Rows are points. Any point is a mix of the corners, with weights that add up to 1. It lies inside the corners' shape when no weight is negative. Say inside or outside, and name the corners with a negative weight.

Corners:
(1): [ 48   5 -44]
(2): [-45  24   5]
(3): [-55   3 -31]
(4): [ 46 -95  54]
Points:
[ 49 -11 -21] -> outside (3)
[ 45 -18 -28] -> outside (2)
[-10 -41  28] -> outside (1)
[ 39 -21 -29] -> outside (2)
[-30   1 -29] -> inside

Corners:
(1): [ -9 -28  11  15  23  24 -13   7]
(2): [  7   2  -5 -39   7  35  -7  70]
(3): [ -9  -2  -4  21  33 -52  50 -17]
(4): [ 12  -5  10  12  45  19 -25  -6]
(5): [-60  26  27  -3 -19 -21 -16   0]
(6): [  4   1  21 -21  18  28  28 -12]
(7): [-13 -22   5  -8  12 -17 -24   7]
(8): [-12   4  95   4  -2  34   0  -6]
(9): [ 10  53 -11  -3 -46  13 -24 -27]
Points:
[ 0  6  7 -6 12 14  2 17] -> outside (7)
[-10 -11   7   6  19 -12   4  -1] -> inside
[-10  -9   6   1  17 -19   2   0] -> inside
[-39 -22  34   1  16   2 -51  35] -> outside (3, 6, 9)

Corners:
(1): [-50  10 -24  43 -25  16  41  24  -5 -65  15   5]
(2): [ 25  38  25  29 -34  18  22  15  48  17 -39   5]
(3): [ 47 -21  83  67 -31  22 -25   5  62  49  -1 -14]
(4): [ 37  27 -15  35 -20  -3 -12   8 -17   2  12 -62]
(5): [  5  16 -37 -17 -64 -18 -22  -5  18 -20   9  21]
(6): [ -4  -8 -16  31  49  51 -55  30 -28 -19   0 -21]
(7): [ 53  10 -24 -19  87  10 -24 -15  -6 -10  94 -17]
(8): [-20 -45 -26  37  28  26  43  55 -57 -10  -3  21]
(9): [-10  21   3  17   9  27 -26  49 -24  58  43  32]
(10): [-23 -15  60 -22 -27  40   3  -6  27  81   7  30]
(11): [-54 -42 -31  44  52  13  -4  -8  21  25  12  36]
(12): [-67 -28  -7  11  95 -46 -55  45  10  37   5   6]
(13): [ 20  24  29 -10   8 -22 -13 -31 -33  17  13   4]
Points:
[ -9  -8  -9  20  23  17 -10  21 -17  11  24   8] -> outside (2)
[ 24  12  16   8  -6  25 -31  -8  17  30  12  -6] -> outside (1, 8, 12)
[-21  -5   3  32   2  14  -7  25  -1   6   1   6] -> outside (7)
[  4  27  -6 -69 -21 -32  42 -17  -5  -9  22   4] -> outside (3, 6, 9, 11)
[ 1  2  6 21  6 16 -7 26 -5  4  4 -4] -> outside (11)

Corners:
(1): [  5   2  30  31  51 -21 -22  -7  77   1 -23   1 -36 -69  50  22 -57  17
  14 -38]
(2): [ 42 -34  14  20  95 -13  -1 -14  33 -38   7  12 -46 -37  48  36 -12 -30
  -2 -30]
(3): [ 37  20 -33  30 -21  18 -18  -9  -2  15   7 -17   3 -26 -16  11 -28 -35
  18  -3]
(4): [ 12   1   8 -44  -7  -2 -24   4  21 -38  10 -17  27  35  -7  34  24  34
 -19   4]
(5): [-10  -7 -12 -55 -12 -21  -7  32  17 -42  45  19  26 -28 -24  13  39  57
 -14  12]
(6): [ -7  12  -9   3  -4  -5  10 -21 -31  11  45 -25 -10 -19  25 -24 -20 -25
  10 -12]
(7): [-30   9   4  35 -25  18 -40  -9  13  -9 -12   6  -6 -51 -12 -29 -37   4
   1 -29]
(8): [-24  -8 -29 -24 -18  13  -9   0  -7  -1   8  34  21 -30  14  10 -37   8
  17  23]
(9): [ 11  26 -40  44 -22   3 -23  11  -1 -37 -16 -33  14  -3   4 -15 -29 -21
   5  16]
(10): [-21  25 -32  25 -17  -2  12  -3   5 -11  11   6  55  12 -26 -31   1 -15
  24  34]
(11): [  0  49   8 -30  31  11  12   2   5 -24 -12 -35   9  15 -13  14  43  -1
 -21  42]
(12): [ 27 -14 -44 -26  19  35   1  21 -11 -17  27 -18   1  38   7  20  77  39
   4  23]
(13): [-27   1 -50  -5 -36 -26 -30 -29   0   2 -22   9   8 -19 -19 -23 -25  17
  37  11]
(14): [-26  -4  13  21 -61 -20   5   7 -10  13 -11  41   0 -19 -18  -4 -59  27
  14   3]
(15): [-36  12 -27  11   7 -15 -18  -3  12  29 -10  23   1 -10 -12 -15 -39   5
 -15 -18]
(16): [-19  13  -4  28   5 -14 -26 -27  -2  36   5 -40  12 -11  -1  27  -2   9
 -20  30]
(17): [ 35   5  26  31  42 -30 -29 -11  44 -12  11  65 -41 -49  57  22 -21   6
   5 -29]
(18): [  4  -6  22 -25  12 -10   7  42   8  13  20  12 -10   8  11  33  52 -22
  11  14]
(19): [  8  -4 -39 -16   1   9  17   1   1  -1 -12  -3  18  -4  25  41  63   5
 -19 -16]
(20): [-24  19 -23  24 -64  11   0 -27  39  13  16 -11  -4  -3   0   1 -37 -14
 -31  14]
(21): [ 46 -31   8 -17  44   2   8   2  25  -8 -17   6  -6 -19  36  -1  29   3
 -24  20]
Points:
[  4   2  -8  11   6  -2  -9  -7  11  -3  -1   4  -5 -17  15   5 -10  -4
   0  -3] -> outside (5)
[ -3  15  -2  12   9  -4  -1  -1  23 -33   3  -3  -4  -9  13   2 -10   7
 -14  -9] -> outside (3, 8, 13, 16, 18, 21)
[  7   5 -11   1  14   2  -7  -2  14 -10   5  -6   1 -11   9   8   8  -3
  -2   5] -> outside (14)
[  3   3 -14   0   8  -1  -9   4   6  -6   2   2   3 -10   6   8   5   9
   3   3] -> outside (20)
[  7  -1  -4  -5  15  -6 -10   8  10 -13   7  12  -2 -19   8   5  -6   6
   9   0] -> outside (16, 19, 20)
[ -4   5  -6  11   4  -5 -15  -9   8   7   3  -6   3 -17   7  12  -4   6
  -6  10] -> inside
[ 21  -3 -15 -10  15  -3  -2  10  18  -7   0  10 -12 -17  13  25  10   5
  -1   4] -> outside (4, 6, 7, 10, 16)
[-19  10 -17  13   1   1  -9  -3  -9  14 -14 -12 -11 -20   2   5 -30  -8
  12  -6] -> outside (4, 5, 10, 17, 20, 21)
[-21  11   8   9  -6 -17 -27  -1  18  -3 -11  13  -4 -39   7   2 -33  14
   7 -17] -> outside (2, 3, 10, 12, 20, 21)
